Each row of a before or after table is a point. One or more steps were done to the points. Then noise was added and the rows were shuffled. The steps act on columns, c1 being the first. Write out the steps. A step turns or swaps two columns, mirrors them in a line or flattens them onto one, adds a multiple of one to another, or multiplies or shifts one. Angles are multiples of 10 degrees, from the lower column toward the higher: turns from -170 to 170, lines from 10 to 170 but not 90. Use the fewest steps. Two steps may share a column if one is a turn and the other turns, adds or multiplies; they go together, in the order done. Otherwise the lowest column goes first.

Before (14 x 2):
[[-45  10]
 [ 11 -16]
 [ -7  42]
 [ -6  59]
 [-35  10]
 [ 39  31]
 [ 20  56]
 [-49 -11]
 [ 41  68]
 [ 22  17]
 [ 42 -22]
 [-41 -14]
 [-25  24]
 [ 29 -27]]
After (14 x 2):
[[ 27 -15]
 [-20  31]
 [-56 -57]
 [ 22 -34]
 [ -8  17]
 [-23 -13]
 [-28 -50]
 [ 51   1]
 [ 41 -20]
 [ 38  10]
 [ -4 -56]
 [-40 -21]
 [  1 -44]
 [-38  29]]
Steps: turn c1 and c2 by 170 degrees

Before (11 x 4):
[[-27  -5  23  -6]
 [ -8 -17  18 -35]
 [  5 -15 -10  21]
 [ 51 -41  37 -35]
 [ 24 -41  16  22]
 [ 19  29 -32  -4]
 [ 44 -43 -10 -31]
 [-87  26  15  62]
 [ 47 -40   8 -22]
 [  9  82   6 -28]
 [ 18 -43 -40  24]]
After (11 x 4):
[[  -3  -43    4   16]
 [  37   22   -5    3]
 [  17   20  -15  -23]
 [ -22    5   17   -5]
 [ -27  -11  -32 -102]
 [  16   26   39   51]
 [   3   36   21   55]
 [  15   54   -1   61]
 [ -30    8   55    9]
 [  25  -59  -56   20]
 [ -30   42   14   16]]
Steps: turn c1 and c4 by 110 degrees; turn c2 and c3 by -140 degrees

Before (12 x 6):
[[-27  -7  -8   7 -36  11]
 [ 38 -25 -15  27  -8  11]
 [  7  29  -8  -6  27   0]
 [-21  20  11  13  13  11]
 [-10  -5 -34  23 -16   0]
 [ 26  34   9  -5  19 -11]
 [ 26 -16 -23  40  -9  18]
 [  0  -7  14 -27 -25 -21]
 [ 13 -17 -29 -13 -31  27]
 [-17 -31  -2  33  23  27]
 [ 23   3 -33 -25   7  -3]
 [-15 -36 -48  -6 -23  22]]
After (12 x 6):
[[ -23   24  -21    5   28  -22]
 [  22   -6  -85  -20   -7   18]
 [  21  -40   22    0    2   21]
 [  28   16   37  -17   20  -10]
 [  -8   11  -85   22   12   -5]
 [   9  -39  -23   -4   -8    6]
 [ -19  -26   27   10    0  -13]
 [ -15   27  -71  -19   16   17]
 [  -4   24  -37   21   -7   41]
 [ -44   17   -3   23  -38   -6]
 [ -21   19  -59   31    1   34]
 [ -23   45 -121  -12    4   -5]]
Steps: turn c4 and c6 by 20 degrees; turn c1 and c6 by 70 degrees; turn c2 and c5 by 150 degrees; multiply c3 by 2.5

Before (13 x 9):
[[-21 -18  -4 -11 -27 -32 -50 -53  23]
 [-39  47  49 -31 -24 -13  17  38 -56]
 [ 35  42  -7  18  37  14  50 -14 -51]
 [ 49 -13  39 -11 -38  21  19 -43   8]
 [-36  55   3 -21 -26 -30 -17 -65   6]
 [-28  14  39  36  41  15  32  29 -13]
 [-14  -8   9 -42 -15  22 -20 -52   3]
 [-38  42 -17 -39   4  25 -38 -31  20]
 [ 18 -24 -13  19 -43 -11 -26  14 -11]
 [ -6 -27 -40  19  43 -28  13 -48  33]
 [ 62 -12  -2 -47  49  -1 -31  -7 -49]
 [  5 -25 -14  49 -21 -18 -15 -66 -37]
 [ 38 -28  20  35 -34 -20 -37 -40  19]]
After (13 x 9):
[[-53 -24 -25 -26 -10   8 -28 -61  48]
 [ -1   0 -16 -45 -12  28 -34 -51  -7]
 [-18 -33  -3 -42  18  49 -63 -31  29]
 [ 60  51  52 -49  10 -55 -49  -7   5]
 [ 47  38  32  21  12 -19  81  -9  59]
 [-42 -13 -29 -11  -8  -5 -79 -51 -26]
 [ 26  -8 -29  40 -23 -53 -63 -42 -28]
 [ 63  -7 -33  -9 -44 -27  30 -42 -17]
 [-16  10  49  33 -33  35  55  29  15]
 [-10  43 -27  48  12 -18 -19 -72  -8]
 [-48  34 -13 -31 -52  19  24  42  63]
 [-25 -22  36  21  43 -21  20 -46 -37]
 [ 10  17 -43  18   7 -20 -35  16 -19]]
Steps: multiply c1 by 1.3; turn c1 and c6 by -40 degrees; turn c2 and c9 by 110 degrees; turn c3 and c5 by -80 degrees; multiply c7 by 1.6

Before (14 x 11):
[[ 41 -12 -10  36 -23 -78   3  34  77 -40  19]
 [ -4 -72  17   3  -4   7 -20  21 -43  17   7]
 [ -3 -14  48  33   3  -4  -9  -8  65 -22  -3]
 [  4  -2  22 -27 -17 -24  -5  38 -23 -23 -13]
 [  6 -26  37  11  17 -47 -39   0  45  29 -28]
 [-12 -30  10 -19 -41   6 -30 -13  -9  36  16]
 [ -8  -8  34  19  30  -7 -14  -3 -18  33  29]
 [-57 -43  22 -34  15 -16  -8 -32 -18  22   4]
 [ 16  18 -45  65 -18 -26   9  61  39 -35 -45]
 [-24 -30  -9 -27  21   7 -56  14 -15  -4  19]
 [  8  -9  43  25   7  -1 -55 -24   2   6  -6]
 [ 42  -9 -22  41 -18 -66  -2 -11  28 -46 -13]
 [-34 -12  26 -14  -6 -21 -35  -5 -16  36  25]
 [ 19 -35  15 -48  21  26 -14 -27 -20  52  20]]
After (14 x 11):
[[  34  -12   67  -14   -4  -32  -30  -16  -16   36   25]
 [  24  -29  -24  -27   20   -3  -58   -3  -13   -5   18]
 [  58  -44   56  -33   15  -26    3  -31  -19   22    5]
 [  -6  -26   91   11   18  -57  -39  -11   46   31  -28]
 [   3  -73   42    4   -2   -2  -25   11  -41   14    8]
 [  -7   -9  108   24    7  -11  -43  -43    2    7   -7]
 [  14  -32   24  -21  -40   -4  -22  -24   -9   37   13]
 [ -44  -12  -54   42  -19  -78    2   -9   26  -47  -12]
 [   1  -14  120   34    2  -15   -6  -10   63  -23   -1]
 [ -18  -36   38  -48   21   17   -1  -31  -21   52   19]
 [ -39  -14  -26   38  -22  -88   -8   31   77  -40   18]
 [ -15   17 -112   66  -17  -33  -13   62   40  -34  -46]
 [  -5   -3   56  -26  -17  -33  -20   35  -21  -24  -14]
 [   9   -7   84   20   28  -16  -15  -11  -18   37   27]]
Steps: multiply c1 by -1; multiply c3 by 2.5; shift c6 by -10; turn c7 and c8 by 20 degrees

Before (13 x 12):
[[ 26  34 -51  16 -46  33  58 -21   5  12 -33  11]
 [-32 -31 -57  59 -42  31  18  36 -11  21   6 -45]
 [ 28 -41   3  30 -36  20 -33   2   5 -31  29 -54]
 [-44   8   8 -10   0 -25  10   7 -18  34 -48   8]
 [ 49  10  33  39 -39  30 -26  40  51  11  38 -50]
 [ 59 -31  12  24  16  24  48 -46  -5   5  48  21]
 [ 15  28  16  30  53   4  -7  46  61  -7 -33 -36]
 [ 13 -26  -3  -1  11  12  32  45  -7   8 -39  36]
 [-38 -23 -13   9 -17  32  24 -31  48 -33  19  33]
 [ 36  16 -16  79  40  43 -28  48 -35  32 -26  -4]
 [  4  14  57  23  24  21  10   7  14 -52  41 -21]
 [-29  52 -14 -15  20 -50 -20  31  -6  -6   6  -7]
 [  1  54 -29  56 -27 -49  15  30  -4  21 -50   6]]
After (13 x 12):
[[-34 -17   1  28  29  34 -55 -38  -8 -28  31 -53]
 [ 38 -38  -4 -27  37  69 -43  32  41  33  77  -4]
 [-41 -45  42   6 -33  52  26 -15  40  20  59 -47]
 [ 16  29 -12  44  60  37  76 -45  -1   3  22  18]
 [-46  32  48 -32  25  52  91  25  23  10  16  14]
 [-36 -33   0  37  49  46 -44  24 -61  11  39 -48]
 [ 24  -2 -42  42   2  34  16  18 -42 -52  23 -21]
 [ 11 -52  -2 -40  14  20  49  -9   6  10  -2  37]
 [-26  -8  21 -50   1 -77  25  62  19  22  55   5]
 [-16  23  35  17 -39  49  37 -31 -36 -34   7  34]
 [ 51 -32  16 -31  15   5 -12  42 -63  -4  32 -35]
 [ -1  -5 -14 -50 -44 -39  13  12  11  37  -9  10]
 [ 19 -11  12   4 -30 -80 -33  60   9  -5 -13  -8]]
Steps: swap c1 and c5; turn c2 and c8 by 70 degrees; turn c3 and c9 by -150 degrees; swap c4 and c11; multiply c6 by 1.6; multiply c7 by 1.6

Before (10 x 18):
[[  8  40 -30  19  16 -41  -5 -20  -7 -12 -62  13 -44   7 -23 -17 -52  83]
 [-26 -37  24   1 -51  23  78 -45  -8  68 -16 -71 -26  47 -48 -28  74   3]
 [-15 -16 -40 -40   8 -10 -19   1  34 -28 -55  25 -22 -28  -9   3 -32  51]
 [-21  12   4 -20  28  45   9   7  -5 -35 -48  66 -48  26   3  58 -34  50]
 [ 28 -11 -41  16 -12 -13  11  15  -2   8 -58  50  28  -9 -41  27 -21  31]
 [ 13 -44  -2  42 -11   3 -25   4  53  34  18  20  36   3 -21  68   1  49]
 [ 25 -28 -13 -12 -11  12 -28  10   6  22   1  31   3  24  -9  41  58  33]
 [-51  32 -64  -3   4  31 -17  15 -38 -40 -66 -12 -50 -47 -37 -39 -22  44]
 [ 53 -18  26  -7 -30   5 -16 -22   9  78  10  26  29  19 -44  63 -10  -5]
 [  0   8 -27   7  45   0 -41 -19 -24 -20 -83  38  23 -19   0  14 -42  27]]
After (10 x 18):
[[  40   -1  -81  -25   14  -41   84   14   -8  -31  -63  -19  -50    6
    16  -17  -51   -4]
 [ -18   11  -90   34    9   -8   51   -8   35  -47  -56  -21  -33  -29
    24    2  -32  -19]
 [  -5  -30  -91  -31  -12  -13   30  -30   -3  -14  -58  -43    4   -9
    32   27  -21   12]
 [ -40   20  -26  -18  -51   22    2   67   -9   48  -17   53   10   47
    43  -28   73   78]
 [   8   22  -46   19   26   45   51  -30   -5  -55  -47  -58  -81   28
     4   58  -33    9]
 [ -22  -29  -63    8  -11   13   34  -18    6    2    2  -24  -13   25
    13   39   57  -28]
 [  23   55 -115  -11    4   32   43   -9  -37  -61  -65   17  -45  -45
    37  -39  -23  -16]
 [  -8  -56  -25   -9  -31    6   -5   12    8   58   11  -32   15   19
    44   62   -8  -16]
 [ -40  -20  -53  -45  -12    1   49  -10   53   16   18  -16   25    4
     5   69    1  -25]
 [   7    2  -78   -7   46   -1   28    5  -26  -40  -83  -42    4  -20
    -4   15  -42  -41]]
Steps: turn c1 and c2 by -80 degrees; shift c3 by -50; turn c4 and c15 by -160 degrees; swap c7 and c18; add -0.5 times c12 to c13; turn c8 and c12 by 160 degrees; shift c10 by -20

Before (14 x 20):
[[ 32   9  25  37  19  33  -2 -56 -19 -10  15  -6 -56  21 -34  13  63  13
  -30  40]
 [-43  -9   2  43 -22  52  -6  -3 -37  -8  13  26  41 -12 -32 -23 -39  -6
  -36  42]
 [ 35  25  41   3  50 -29   1  39  57 -26  14 -19  15  82 -24 -17  20  29
  -17 -37]
 [-39  51 -16 -37 -14 -28  37  21   5  20  34 -10 -45 -21  -5 -17  20   3
  -31  -7]
 [ 12 -28 -20  -4 -24 -17 -26  -3 -22  -8  40  18   6  69 -10  45 -31 -39
   63  10]
 [-15 -19 -41 -50 -33  62 -10 -51  45 -37  36  25  28  -7 -44  61 -35 -41
   36 -53]
 [ -6 -42 -50 -30  61  49  16 -52  59 -35  -1  17   0  41  34 -48 -40  12
   39  53]
 [-42  -1  55  32 -33  20  39 -47  56 -56 -16  33 -61  62  -4 -12  42 -15
   47  33]
 [ 47   1 -22 -48 -20   3 -18  14  36  42 -18  -7 -56  -3  31 -12   8   6
  -42  39]
 [-15 -45 -37 -33 -28  15  -1  34  13  35  10 -32 -13  68 -18  56  12 -23
  -19  57]
 [-14 -33  54   2  64 -16 -36  -8 -26  45 -16  31 -17  23  -8  -7  28 -39
  -40  37]
 [-13  35 -11   0 -18 -33  30  33 -43 -48 -34 -23 -60  37  -9  43  24 -26
  -16 -25]
 [-47  30 -33  29 -20 -17   7 -25 -31  39  19 -19  39  15 -18  52 -11 -20
  -26  38]
 [ 33  54   7  21  -2  17  41 -10  20 -25  11 -16 -52  25 -60 -44 -42 -32
  -18  16]]
After (14 x 20):
[[ 73 -27 -26  -5 -26 -18 -29  -2 -23  -4  38  20   4  69  -6 -52 -27 -39
  -62   9]
 [ -2   9  24  36  -7  34  26 -56 -19 -13  17  -7 -54  22 -29  19  61  14
   15  40]
 [-73  47 -16 -32   8 -29  -2  19   9  19  34  -5 -42 -17  -2 -15  17   3
   44  -4]
 [ 16  21  34   5 -27 -29  13  37  56 -20  14 -14  15  82 -25  38  17  29
   11 -38]
 [ 14  53   2  16  43  14 -14  -7  22 -23   8 -13 -48  23 -59  38 -43 -33
   40  13]
 [  0  -1  53  31  39  18 -62 -49  60 -56 -18  32 -61  61  -5 -16  42 -14
    0  36]
 [ 33 -49 -51 -29  19  50 -44 -52  57 -36  -8  20  -1  44  30 104 -37  11
  -16  57]
 [-32 -44 -43 -35 -15  11  18  31  13  34  14 -32 -10  65 -20 -48  10 -23
   16  53]
 [-26  32 -13  -2 -42 -36  -4  35 -41 -47 -33 -23 -58  41  -9 -57  19 -32
   30 -29]
 [  4  -1 -23 -54  22   2  45  13  39  39 -17  -5 -55  -4  29  -4   7  10
    8  38]
 [-57 -35  55   3 -43 -19  52 -12 -26  46 -17  34 -15  20  -6  47  30 -40
   -1  39]
 [-75 -12  -1  41  64  57  33 -10 -33 -11  16  23  39  -9 -34  22 -41  -4
   19  40]
 [-70  30 -31  33 -33 -16  10 -24 -36  39  20 -23  43  16 -21 -58 -10 -21
   22  35]
 [ 23 -17 -36 -53   8  60 -20 -51  45 -34  32  24  30  -7 -47 -36 -40 -42
  -32 -59]]
Steps: add 1 times c19 to c1; turn c7 and c19 by 130 degrees; add -0.7 times c6 to c16; turn c5 and c16 by 130 degrees
